Rows are points. Any point is a mix of the corners, with weights that add up to 1. It lies inside the corners' shape when no weight is negative. Is each point inside? If not, which corners have a negative weight?
In the rows, 128 means zero.

Corners:
(1): [93 47]
(2): [173 164]
(3): [129 154]
Points:
[139 153] => inside
[109  81] => inside
[122 120] => inside
[168 160] => inside
[178 152] => outside (3)
[84 66] => outside (2)

Corners:
(1): [154 150  92 134]
(2): [115 171 146 106]
(3): [ 14 152  75  96]
(4): [154 132 135  99]
(5): [ 65 119 220 150]
Points:
[ 25 149 137 124] => outside (4)
[ 85 162 142 117] => outside (4)
[ 74 127 152 137] => outside (2)
[145 147 103 128] => inside
[ 28 123 165 106] => outside (1, 2)
[164 139  78 113] => outside (2, 5)
[137 152  81  96] => outside (5)
[127 136 143 119] => inside

Corners:
(1): [130 108 225  67  90 167 157 202 129]
(2): [123 113  77 117  93  69  36 100 131]
(3): [ 56 101 137  81 161 118 158 148 154]
(4): [ 79 143 118 213 111 165  57 101 181]
(5): [175 206  37 114 163 144 155 129  86]
(6): [127 153  84  99 139  85  81  94 198]
(7): [150 103 163  95 158 181 112  95 125]
(8): [203 113  95 140 175  85  44 125  95]
(9): [112 102 166 133 158  78 148  90 131]
(10): [153 176 221  75 229 153 143 134  61]
Points:
[ 97 121 135 102 158 120 134 132 139] => inside
[134 145 143 104 162 117 104 116 119] => inside
[157 154 112 114 228  96 147  77 110] => outside (1, 2, 4)
[110 140 117 152 133 130  88 106 161] => inside
[108 124 138 106 143 117 125 117 145] => outside (8)

Corners:
(1): [143 132 111 105 102 100 133 102 131 108 132 110 118 171]
(2): [150 132  91 138 153 101 164 108 118 143 143 102  94 151]
(3): [ 64 154 114 153 121 116 133 159 106 136 168 121 149 128]
(4): [ 90  91 125 134 133 159 126 148  88 140 126 133 163 102]
(5): [ 77 116 146 167 126 155 148 121  92 109 131 121 108 123]
(6): [130 123 127 157 122 128 117 142 160 127 111 120 119  11]
(7): [ 92  85 152 118 126 113 143 151 133 104 159  92  78   7]
(8): [173 146 143 130 172  69 122 126 121 116 141 123 125 160]
(9): [ 84 103 154 159  95 148 104 150  83 183 137 122 127 120]
(10): [181 153 138 109 158 125 162 103 155 121 177 113 115 170]
(11): [147 150 129  89 146  81 183 109 140 131 139 160  90 192]
(12): [114  90 123 140 136 132 110 185 182  92 134 104  81  74]
(13): [126 155 108  96 168 112 115 104 140 137 141 116  84 134]
(14): [131 155 131  94 154 105 169 144 140 122 117  77 102 151]
(15): [121 143 117 139 110 152 127 167  80 120 143 142 119 106]
Points:
[107 110 132 142 129 132 129 146 119 124 150 128 110  74] => outside (1, 14)
[120 129 129 134 143 127 139 139 121 133 145 118 107 113] => outside (1)
[116 121 126 132 135 127 128 136 115 136 135 120 121 115] => inside
[118 127 132 128 130 129 122 144 129 118 137 108 115 103] => outside (2, 11)
[108 115 133 142 130 132 130 145 126 120 137 116 107 111] => inside
[ 98 120 122 127 130 115 134 141 103 130 135 115 107 136] => outside (6, 10)
[132 137 110 113 133 102 138 124 125 127 132 122 118 117] => outside (5, 9, 10, 12)
[125 126 130 129 135 116 136 137 133 122 145 112  97 110] => outside (4)
[107 124 130 132 130 121 136 140 110 128 133 121 109 134] => outside (6, 10)

Corners:
(1): [186 108 142 132 162 190 182 130 109 115 133 100  75 109 166 141 154  56
 105  92]
(2): [154 165 134 186 133 147 162 108  79 110  72  85 116 172 188 140  54 164
 107 144]
(3): [150 156 203 144 189 175 191 188 134 174 175 100 157 160 147 104  91 159
  77  81]
(4): [137 180 183 155 102 192 102 124 102 142 119 127 185 129 151 232  39 177
  45 186]
(5): [154  70 111 139 179 191 141  99 166  76 162 144 100  86 100  91 158 148
  85  96]
(6): [ 68 126 105 161 101  86  62  70  63 151 186 174 115  71  74 108  92 134
 150 170]
(7): [126 180 186 130 139 146 108 148  78  74 101 109 119  72 186  96 109 134
 122  84]
(8): [ 64 129 111 189 118 102 116  65  92 160 135 139 141 103 195 154 126 178
 193 121]
(9): [104 205 175 193 109 185 153 138 104 118  64  93 212 174 137 162 115 157
 104 157]
(10): [164 151  86  93 139 137  84 114 151 132 135 144  61 114  96 123 160  91
 100  78]
(11): [176 149 165 117 114 136 163 105 171 121 145  66 138 139 174 106 129 113
 105 135]
(12): [153   7 120 164 159  78  69 124 129 130 113 143  55  29  52 145 157 145
 169 118]
(13): [142 133 129  77 170 142 196 141 153  99  99 140  90  40  72  95 104 128
  87 115]
(14): [ 85 167 110 135  88 129 127  59  88 139 151  88 177  95 191 111  49  78
 242  30]
(15): [123  95 111 111 126 177 148 195 147 141 126 123 130 110 150  48 153  75
 102 102]
(16): [100  88  72 101  94  50 119 108  69  91 154 215 111  82  98 177 128 198
 155 177]
(17): [122  78 141 137 181  75 101 140 192  75 150 196  43  96  72 143 122  75
 108 157]
(18): [117 130 183 111 133 177 157 123 130 119  74  75 121 168 168 125 100 126
  62  71]
(19): [123  68  99  73 225 136  56 143 122  95 158 166  73  77  73 140 153 144
 139 207]
(20): [ 83  67  52 127 176  21  88 119  97 113 213 134  82  28  51 184 156 153
 109 153]
(21): [ 95 201 174 147  81 203 173 154 136 123 124  73 104 143 139 127  79 150
 133 120]
Points:
[153 119 155 136 131 147 137 138 133 126 152 112  93 126 139 125 116 114
  80 113] => outside (8, 9, 13, 14, 19)
[117 113 122 136 147 127 124 119 111 118 137 135  99  96 125 136 110 130
 128 116] => outside (9, 11)
[128 129 145 132 146 137 124 136 112 117 134 128 118 100 132 128 114 142
 117 121] => inside
[126 146 143 153 122 138 147 104 121 126 125 113 130 124 137 153 100 140
 114 122] => outside (7, 15, 19)
[103 144 143 104 139 109 150 137 107 108 132 111 108  94 162  82  94 125
 142 111] => outside (1, 4, 5, 9, 10, 12)

Corners:
(1): [141  54 141 157 141 177 114 144 108 177 158 157 145 126  56 140  82 102
  45 182]
(2): [119 123  93 105 165 167 150 114 177 124 157 115 155 113 129 113 168 161
 151 116]
(3): [121  99  75  87 178 122 148 116 106  82 148  98  59 129 181 100 151 206
 123 146]
(4): [139 148 171 110 159 191 110 109 154  85 115  78 148 127 100  89 114 104
 162 141]
(5): [169  89 150 176  98 186 146 158  97 172 148 151 157 202  63 188 113  20
  79 169]
(6): [151  86 129  81 160 164  99  64 177  83  82 119 141 103 116  80 164 118
  98  86]
(7): [184 166 101 154  90 132 163 182 151 119  99 145 115  99 128 148  66 100
 139 142]
(8): [178 110 138  87 141 169 139 127 157  90  92 129 151 100  74 126 173 115
 166 132]
(9): [128  98 147 178 127 110 109 192  68 173 155 107 119 181 111 204 111 163
  66 194]
(10): [ 93  89  99 112 127  98 134 157  80  68 157  75 136 116 183 136 179 179
 104 149]
(11): [151 149 140  86 114 151 154 102 186 127  88 125 126  82  61  54 161 102
 119  81]
(12): [122  93 127  90 157 121  62  57  78 107 129 116  78 103 153 146 162 149
 119 131]
(13): [127 150  80 102 108  67 107  48 123  65 111  95 110 116 164  88 192 197
 145 151]
(14): [165 133 166  97  95 169 143  16 164  88  92  75 136  99  99 131 163 102
 104 112]
(15): [120 110 103 178  91  27  77 227  76  81 249  68  41 185 158 193  96 205
 116 175]
(16): [ 96  87 152 124  71 169 129 188 137 147 167 161 105 177  81 168  73 115
 116 183]
(17): [101  63  81 132 119  67 113 165 136 121 153  58  45 120 181 145 161 185
 147 190]
(18): [142 115 145  65 213  80  98  79 130  77  96 109  89 110 145 161 147 113
  97 183]
(19): [170 154  84 185  87  66 183 110 118  88  89 126  99 129 105 156  80  79
 160 107]
(20): [145 145 109 207 104 150 148 148 139 109  78 168  63 109  89 169 115  60
 123 142]
(21): [167 140 155 122 126 136 179  84 177  86  89 152 131  85 141  68 157 119
 169 101]
Points:
[143 108 123 125 117 121 126 139 124 107 130 121 104 122 126 141 135 134
 113 150] => outside (2, 4, 19)
[145 119 124 133 111 140 139 133 135 114 125 124 116 126 109 130 127 121
 128 136] => outside (18)
[125 120 131 124 147 124 122 138 115  97 139 114 100 140 129 140 127 130
 117 143] => outside (1, 7, 8, 13, 14, 17)
[148 115 136 133 113 136 138 132 137 118 128 118 137 134 101 137 126 114
 118 147] => outside (3, 12, 20)
[137 108 123 127 129 133 129 127 132 114 128 122 107 122 121 133 143 131
 113 144] => outside (4, 19)
[128 117 111 129 119 105 116 131 113 100 139 101  96 128 134 156 130 156
 125 165] => outside (5, 6, 11, 21)
[142 120 127 126 124 124 130 121 131 106 118 115 109 121 119 127 134 126
 122 143] => outside (2)
[144 107 124 155  79  97 126 143  90 128 147 113 112 144 115 168 124 126
 113 155] => outside (2, 3, 4, 6, 18, 20)

Corners:
(1): [186  27 182 129 128 171  84 129 174  85 136 124  74 209  19 169 226 153
 220  99]
(2): [ 82  98 146  83 183 109  73 116 132 215  43  84  95 100  82 101  88 141
  39 224]
(3): [115 109 135 102 121  84 125  82 108  82 206  89 108 181 123 217 148  68
 173 108]
(4): [166 156  45 116  84 182  72 108 125 189 148 116 182 197  91 105 107 169
 148 207]
(5): [140 113  38 215  50  63  92 201  54  56 162 143 119  71 108 238 136 121
 139 120]
(6): [116 128 148 133 151 156 167 193  75 141  71  89 132 149  65  55 181 127
  41 184]
(7): [195 212  67 146  93  67 162  47 142 172 198  92 171 176 106 217 147 166
 134 131]
(8): [143 135  77 110 129  91 104 200  77 143 122 109 202 132 156  97 112 161
 140 184]
(9): [144 194 109  96 134 168 175 175 182 163  48 171  85 132 137  97 153 201
 196 171]
(10): [127 124 148 154 162 143 138 177 148 135  46  89 111 160 176 160  90 153
  57 128]
(11): [161 117 153 146 166 125  99 136 112 188 217 146 152 153 123 159  56 122
  22 179]
(12): [128  62 124 129 128 161 170 157  42 132  41 166 126  84 133  77 117 146
  77 151]
(13): [172 104 169 190  79 146 135 105 171  72  90 152 199 139 155 144 146 142
 178 142]
(14): [171  56  81 181 117 138  57 167 171  80 109 132 121 109  30 184  93  69
 198 139]
(15): [ 90 155 163 180 143 140  98 158 180 183 215 116 205 153  77 208 107 111
 164  81]
(16): [134  66 169 170  63  96 164 134 171 194 141 133  92 173 111 108 182 114
 181  95]
(17): [167 172  98 110  99  96  57  61 194 176 127 148 162 193 103 181 117 104
  50 113]
(18): [158 153 138 153 176 181 166 115 127 157 133 138 140 106 177 139 181 139
  84 144]
(19): [188 200 107 159  91 108 108  62 137 118  49 153 176 152 168  91 109 185
 164 112]
(20): [138 129 106 129  62  82 127 162 144 134 124 100 110  82 139 110  75 165
 116 110]
(21): [116  62 126 149 178 139 127 118 164 138 140 136 141 160  67  85 109 185
  90 186]
Points:
[166 102 119 176 103 153 125 116 169 126 110 166 134 147  99 165 152 146
 184 108] => outside (2, 3, 6, 8, 11, 20)
[145  94 120 149 116 124 110 131 137 134 150 122 141 140  90 147 132 129
 127 147] => outside (9, 10, 19)
[146 121 125 138 123 130 117 122 135 149 127 120 155 151 116 132 122 138
 119 145] => outside (5, 9)
[131 129 133 155 123 126 114 140 151 155 151 121 155 148  98 161 126 129
 141 123] => inside
[141 122 134 128 128 133 127 127 144 148 120 122 138 148 118 127 127 140
 129 144] => outside (5)
[133 121 138 136 128 151 120 157 162 166 121 131 132 158 110 114 146 164
 112 160] => outside (3, 7, 12, 14, 19)
[149 114 135 151 110 123 128 130 144 146 129 132 141 145 124 135 135 135
 129 137] => inside
